Each row is a point. The points of each table are mixes of a few directions, plus a little noise. How many directions does each table use, and how many do they share? Where both have some left over, give the other angles between the two spaces (their principal angles), to ten degrees, smallest first.

First (7 x 2):
[[ 0.41  0.10]
 [-1.52 -0.38]
 [-3.16 -1.06]
 [ 2.03  0.57]
 [ 0.93  0.38]
 [-3.09 -0.93]
 [ 4.46  1.37]]
Second (7 x 2):
[[ 0.83 -1.03]
 [ 0.31 -0.43]
 [ 0.77 -0.98]
 [ 0.17 -0.18]
 [-1.90  2.47]
 [-2.76  3.57]
 [ 2.60 -3.41]]
Directions: first 1, second 1, shared 0; angles 70

First (7 x 4):
[[ 3.98 -1.57 -1.14 -1.95]
 [-4.38  1.75  1.25  2.11]
 [-1.41  0.64  0.40  0.72]
 [-3.04  1.13  0.88  1.46]
 [-1.59  0.65  0.43  0.79]
 [ 3.89 -1.56 -1.15 -1.92]
 [ 2.50 -0.98 -0.70 -1.25]]
Second (8 x 4):
[[-2.09  0.59  1.71 -1.10]
 [ 0.52 -0.17 -0.46  0.30]
 [ 0.21 -0.04 -0.17  0.12]
 [ 1.12 -0.30 -0.87  0.56]
 [ 2.37 -0.71 -1.96  1.15]
 [ 3.19 -0.92 -2.55  1.58]
 [-6.06  1.72  4.92 -3.11]
 [ 0.77 -0.20 -0.60  0.38]]
Directions: first 1, second 1, shared 0; angles 50

First (10 x 9):
[[ 1.26 -2.12 -0.87 -1.44 -1.69 -0.95 -0.61 -0.53  0.15]
 [ 3.42 -5.75 -2.38 -3.91 -4.59 -2.57 -1.66 -1.41  0.39]
 [-1.38  2.33  0.95  1.58  1.85  1.04  0.67  0.57 -0.16]
 [-1.52  2.55  1.06  1.73  2.04  1.14  0.74  0.63 -0.17]
 [ 2.50 -4.18 -1.72 -2.85 -3.34 -1.87 -1.20 -1.04  0.29]
 [ 0.29 -0.49 -0.21 -0.33 -0.40 -0.22 -0.14 -0.12  0.04]
 [-3.31  5.54  2.30  3.78  4.42  2.48  1.61  1.37 -0.38]
 [-1.14  1.94  0.79  1.32  1.54  0.86  0.56  0.48 -0.14]
 [ 1.28 -2.16 -0.90 -1.46 -1.73 -0.97 -0.63 -0.53  0.15]
 [-1.40  2.35  0.96  1.60  1.87  1.05  0.68  0.56 -0.16]]
Second (7 x 9):
[[ 2.20 -1.62 -0.32 -0.30  2.78  0.14  3.03 -2.19  1.41]
 [-0.98 -2.26  0.72 -1.64 -4.49  0.50 -3.40 -1.05 -2.72]
 [ 0.05 -2.50  2.60 -0.85  1.09 -1.07  2.54 -1.12  1.29]
 [-2.61  2.37  2.33  1.46  1.06 -0.51  0.62  2.33  0.66]
 [ 0.76  1.23 -1.31  0.88  1.63  1.64  0.30 -0.99 -0.53]
 [ 1.34  1.47 -2.94 -0.10 -0.50 -3.55 -0.18  4.14  3.13]
 [-0.73  1.39 -1.12  0.56 -1.47  2.85 -2.99 -1.17 -3.20]]
Directions: first 1, second 4, shared 1

First (8 x 12):
[[ 3.28  3.02 -4.30 -2.19  5.58 -3.86 -7.63  4.85 -2.43 -3.98 -0.82 -4.47]
 [-0.35  1.51  1.85 -0.11 -1.51  0.79  3.15 -1.02  1.06  1.74 -0.68 -0.36]
 [-0.31  1.73  1.94 -0.19 -1.51  0.77  3.25 -1.01  1.10  1.80 -0.77 -0.51]
 [ 0.17 -1.89 -1.73  0.30  1.27 -0.59 -2.92  0.78 -0.99 -1.63  0.82  0.70]
 [-0.08  1.40  1.23 -0.24 -0.85  0.38  2.04 -0.52  0.71  1.14 -0.62 -0.59]
 [-0.02  0.29  0.27 -0.05 -0.19  0.08  0.45 -0.15  0.13  0.24 -0.12 -0.09]
 [-1.13 -2.47  0.39  1.03 -1.20  1.04  0.81 -1.28  0.22  0.36  0.89  2.16]
 [-1.55 -3.64  0.36  1.47 -1.58  1.38  0.82 -1.72  0.21  0.31  1.31  3.12]]
Second (11 x 12):
[[-0.50  1.00  0.07  0.16  0.42  0.23  0.62 -0.89  0.64  0.57 -0.89 -0.31]
 [ 0.98  2.31  1.00  0.69  0.41 -0.37  0.68 -0.29  0.58  0.23 -0.50 -2.54]
 [ 3.43 -5.50 -0.14 -0.79 -2.48 -1.50 -3.75  5.63 -3.82 -3.54  5.30  1.15]
 [-3.67 -0.80 -1.64 -0.76  0.77  1.55  1.01 -2.81  1.23  1.66 -2.24  3.73]
 [ 0.85  2.30  0.95  0.68  0.41 -0.35  0.69 -0.35  0.61  0.27 -0.55 -2.44]
 [-2.65 -2.87 -1.79 -1.09 -0.12  1.07 -0.29 -0.95 -0.10  0.47 -0.44  4.38]
 [-3.30 -3.94 -2.31 -1.44 -0.24  1.34 -0.53 -0.95 -0.27  0.47 -0.34  5.65]
 [ 1.40  3.49  1.46  1.06  0.63 -0.57  1.03 -0.46  0.88  0.36 -0.76 -3.77]
 [ 2.15  3.91  1.89  1.27  0.53 -0.86  0.94 -0.01  0.74  0.10 -0.42 -4.72]
 [ 0.74 -2.88 -0.47 -0.58 -1.02 -0.36 -1.58  2.06 -1.56 -1.28  2.03  1.49]
 [ 0.47  2.97  0.97  0.79  0.72 -0.17  1.15 -1.00  1.05  0.68 -1.16 -2.61]]
Directions: first 2, second 2, shared 0; angles 30, 60

First (10 x 20):
[[ 5.22  0.16 -3.67 -2.05 -3.10  0.05 -1.02 -1.70  0.82  1.80  1.43  1.03
  -3.97 -3.83  3.11  1.84  3.11  0.39 -3.13  0.17]
 [ 3.73  0.64 -5.68 -1.63 -2.26 -0.17 -0.38 -1.60  1.31  1.26  1.63 -0.14
  -4.19 -3.88  3.75  1.59  3.15 -0.15 -3.79  0.32]
 [-3.22  0.51 -1.84  1.21  1.83 -0.20  0.86  0.94  0.96 -1.47 -0.23 -1.76
   0.76  1.04 -0.19 -0.88 -1.03 -1.20 -0.03  0.09]
 [-5.00  1.50 -3.38  0.39  2.82 -0.99  3.27 -1.42 -2.08 -0.04  0.81 -3.02
  -0.35 -0.64  2.74  0.01  1.49  0.93 -1.15  0.57]
 [-1.51 -0.18  2.19  0.55  0.93 -0.01  0.34  0.39 -0.83 -0.30 -0.56  0.05
   1.52  1.35 -1.19 -0.51 -0.98  0.30  1.40 -0.09]
 [ 5.46 -0.89  0.88 -1.26 -3.12  0.60 -2.37 -0.09  1.23  1.02  0.15  2.46
  -1.46 -1.35 -0.31  0.91  0.58 -0.10 -0.56 -0.24]
 [ 2.71 -1.66  8.24 -0.46 -1.38  0.71 -1.70  0.35 -1.98  1.03 -1.27  3.42
   2.49  1.93 -3.55 -0.06 -1.47  1.64  3.52 -0.54]
 [-3.55  0.28 -0.51  1.48  2.04 -0.07  0.67  1.36  0.90 -1.73 -0.60 -1.50
   1.60  1.85 -1.12 -1.20 -1.79 -1.26  0.75 -0.06]
 [-3.78  0.28  2.32  0.69  2.20 -0.37  1.74 -0.28 -2.48 -0.10 -0.43 -0.88
   2.01  1.51 -0.59 -0.61 -0.57  1.19  1.68  0.12]
 [-0.03 -0.63  1.46  1.06  0.10  0.54 -1.42  2.08  2.13 -1.49 -1.04  0.49
   1.57  1.95 -2.61 -1.02 -2.48 -1.72  1.29 -0.38]]
Second (10 x 20):
[[ 0.13 -0.44  0.84  0.73 -0.05  0.39 -1.07  1.53  1.58 -1.02 -0.57  0.37
   1.05  1.33 -1.68 -0.71 -1.65 -1.35  0.83 -0.20]
 [-5.27  1.41  0.07 -0.16  3.06 -1.10  4.00 -2.62 -5.05  1.21  0.71 -2.31
   0.51 -0.42  2.58  0.31  2.18  3.14  0.12  0.57]
 [ 3.71 -0.76  0.20 -0.20 -2.06  0.65 -2.52  1.20  2.78 -0.42 -0.37  1.63
  -0.55 -0.08 -1.32  0.05 -0.91 -1.60 -0.19 -0.40]
 [ 3.02  0.35 -2.90 -1.50 -1.82 -0.08 -0.12 -1.56 -0.01  1.47  1.27  0.39
  -2.89 -2.93  2.56  1.36  2.50  0.58 -2.36  0.23]
 [-7.95  1.16  3.31  0.19  4.51 -1.44  5.22 -2.84 -7.48  1.38  0.29 -2.39
   2.52  1.05  1.60 -0.17  1.56  4.42  2.10  0.57]
 [ 0.16 -0.59  1.44  0.58 -0.06  0.30 -1.01  1.25  1.08 -0.83 -0.65  0.59
   1.14  1.29 -1.74 -0.57 -1.66 -0.86  1.03 -0.31]
 [ 2.93 -0.24 -2.37 -0.49 -1.63  0.32 -1.48  0.36  2.21 -0.04  0.25  0.61
  -1.71 -1.38  0.47  0.51  0.49 -1.19 -1.52 -0.04]
 [ 4.89 -1.13  1.01 -0.31 -2.67  0.95 -3.09  1.43  2.86 -0.26 -0.62  2.22
  -0.47  0.04 -1.81  0.11 -1.05 -1.54  0.13 -0.27]
 [ 2.17 -0.23 -3.87  0.76 -1.30  0.55 -2.29  2.33  5.26 -2.00 -0.18 -0.17
  -1.13 -0.15 -0.77 -0.54 -1.52 -3.59 -1.55 -0.21]
 [-3.84  0.45  2.16  0.41  2.11 -0.57  2.26 -0.98 -3.19  0.32 -0.22 -0.97
   1.57  1.06  0.05 -0.27  0.13  1.75  1.50  0.20]]
Directions: first 3, second 3, shared 3

First (10 x 32):
[[ 0.25 -1.02  2.30 -0.24  1.15  1.27 -0.66 -0.55  1.19  0.77 -0.65  1.79
  -1.85  1.61  1.42 -1.84 -1.32  1.13  1.14  0.23  0.67 -0.85  1.19 -0.79
  -2.50 -3.63 -1.70  2.23  0.81  2.23 -0.71 -2.52]
 [ 1.50  0.12  3.50 -4.55 -0.80  1.08  1.95 -0.19 -2.10 -1.29  1.54 -0.61
   2.17  1.56  2.15  0.44  3.29  2.91  1.93 -1.56  0.30 -0.08 -0.18  1.11
  -0.92 -1.85  1.41  2.94  0.87  0.55 -2.43  2.70]
 [ 0.11 -1.38  0.30  1.44  1.61 -0.23 -1.71 -1.76  0.75  0.68 -0.04  2.51
  -1.30  0.70  1.92 -0.50 -2.38 -0.10 -0.39 -0.02  0.81 -1.10  1.93 -0.44
  -1.46 -1.56 -2.09  0.30 -1.30  2.20  2.05 -3.55]
 [ 0.15 -0.74  0.64  1.77  1.30  0.69 -3.47  0.95  1.56  0.82 -1.97  2.76
  -3.00 -0.10  1.80 -1.09 -3.11 -1.86 -1.50  2.24 -1.33  2.46 -1.69 -2.42
   0.43 -1.33 -2.24 -0.08  1.65 -0.53  1.07 -3.38]
 [-4.15 -0.21 -4.06  2.29 -1.12 -0.98 -0.76  0.92 -1.12 -2.94  0.16 -1.79
   0.07 -5.23 -4.19 -0.10  1.37 -2.44  1.25  0.77 -2.20  0.77 -1.57 -0.78
   1.35  2.71  0.81 -1.85 -1.07 -0.91  0.72  1.83]
 [ 1.28 -0.62  1.42 -3.05  0.50 -0.77  0.82 -1.42 -1.25 -0.51  1.17 -1.03
   2.31  1.96  1.49  1.14  1.48  1.41  0.07  0.14  0.38  1.16  0.28  0.58
   1.30  0.58  1.26  0.12 -0.52 -0.64 -1.15  2.19]
 [ 2.43  1.25  2.95  1.75 -0.50  2.98 -1.84  2.20  0.84  1.61 -0.99  5.59
  -3.52  0.03  4.65 -0.64 -2.51 -0.08 -1.22 -2.41  0.12 -1.84 -0.53 -0.19
  -3.64 -4.26 -3.04  2.87  2.16  2.24  2.58 -5.53]
 [-1.32  0.67 -4.44  0.58 -1.02 -2.92  1.07 -0.48 -1.74 -1.51  1.33 -3.44
   3.28 -2.37 -3.16  2.71  1.98 -1.75 -1.28  0.21 -0.73  1.06 -0.77  1.17
   4.03  6.08  2.65 -4.16 -2.51 -2.90  1.15  4.07]
 [ 1.79  1.61  1.47 -2.59 -1.02  0.61  3.88  0.61  0.67  1.66  0.06 -3.11
   1.66  3.10 -1.57 -0.05  1.81  2.34  0.47 -0.74  1.73 -1.08  0.70  1.67
  -0.09  0.01  2.09  0.65  1.30 -1.08 -3.45  3.23]
 [-2.02  0.30 -3.90  2.60 -0.09 -1.65  0.77 -0.19  1.23  0.53 -0.55 -2.67
   0.15 -1.21 -4.49 -0.07 -0.61 -1.58 -0.56  1.16  0.29 -0.44  0.66  0.13
   1.59  3.13  0.79 -3.05 -1.38 -1.24  0.19  1.12]]
Second (10 x 32):
[[ 0.49 -1.36  1.59  0.43  2.46  0.43 -1.02 -0.69  3.55  2.88 -2.35  0.28
  -2.60  3.76 -0.20 -2.60 -3.41  0.36 -0.34  3.18  0.98  1.15  0.99 -1.91
  -0.46 -2.49 -1.71  0.32  1.61  0.18 -2.07 -2.44]
 [-4.11 -2.71 -2.13  2.22  1.29 -0.93 -2.70 -1.64 -0.37 -2.62  0.09  0.81
  -1.34 -3.38 -1.50 -1.43 -0.75 -1.55  1.99  1.56 -1.43  0.36  0.61 -1.88
  -0.61 -0.41 -1.46 -0.32 -1.99  2.00  1.42 -1.68]
 [ 1.82  2.62 -0.16 -1.57 -2.75  0.13  2.28  1.48 -2.78 -0.99  1.91 -0.66
   2.88 -1.33  0.99  2.95  3.25  0.55 -0.78 -3.51 -0.05 -1.15 -1.15  2.62
   0.72  2.32  2.20 -0.12 -0.26 -1.23  0.94  2.94]
 [ 2.67  0.43  2.42 -0.88  1.17  0.85  0.72  0.39  2.97  3.68 -1.85 -0.24
  -1.24  4.76  0.67 -1.22 -2.18  1.12 -1.38  1.57  1.55  0.67  0.45 -0.42
  -0.01 -1.67 -0.50  0.44  2.33 -0.96 -2.35 -0.94]
 [ 8.45  4.90  4.90 -4.29 -1.70  2.02  5.05  3.06  2.04  6.31 -1.03 -1.54
   1.76  8.15  2.96  1.92  0.30  3.24 -4.13 -2.01  3.23 -0.33 -0.89  3.11
   1.05 -0.05  2.31  0.71  4.56 -3.97 -3.57  2.51]
 [-2.29 -1.39 -1.30  1.17  0.56 -0.55 -1.42 -0.86 -0.45 -1.61  0.20  0.44
  -0.55 -2.09 -0.82 -0.62 -0.19 -0.88  1.13  0.67 -0.86  0.13  0.26 -0.93
  -0.31 -0.07 -0.71 -0.19 -1.22  1.09  0.90 -0.75]
 [ 1.88  0.77  1.35 -0.82  0.14  0.51  0.87  0.50  1.13  1.88 -0.69 -0.27
  -0.12  2.44  0.57 -0.08 -0.60  0.76 -0.95  0.18  0.88  0.15  0.00  0.28
   0.14 -0.50  0.16  0.20  1.26 -0.81 -1.17  0.05]
 [-3.81 -1.38 -2.87  1.58 -0.55 -1.06 -1.61 -0.92 -2.70 -4.13  1.64  0.49
   0.59 -5.36 -1.13  0.52  1.58 -1.56  1.92 -0.78 -1.85 -0.46 -0.14 -0.32
  -0.19  1.31 -0.09 -0.47 -2.72  1.58  2.55  0.20]
 [-0.82  0.31 -1.11  0.08 -1.07 -0.35  0.14  0.13 -1.85 -1.82  1.20 -0.02
   1.11 -2.35 -0.10  1.13  1.59 -0.40  0.46 -1.37 -0.69 -0.52 -0.43  0.71
   0.15  1.21  0.68 -0.21 -1.08  0.18  1.22  1.00]
 [-4.27 -2.23 -2.68  2.06  0.46 -1.05 -2.35 -1.40 -1.59 -3.57  0.88  0.72
  -0.43 -4.63 -1.43 -0.57  0.38 -1.67  2.09  0.50 -1.76 -0.03  0.27 -1.26
  -0.46  0.41 -0.89 -0.41 -2.51  1.97  2.09 -0.85]]
Directions: first 6, second 2, shared 2
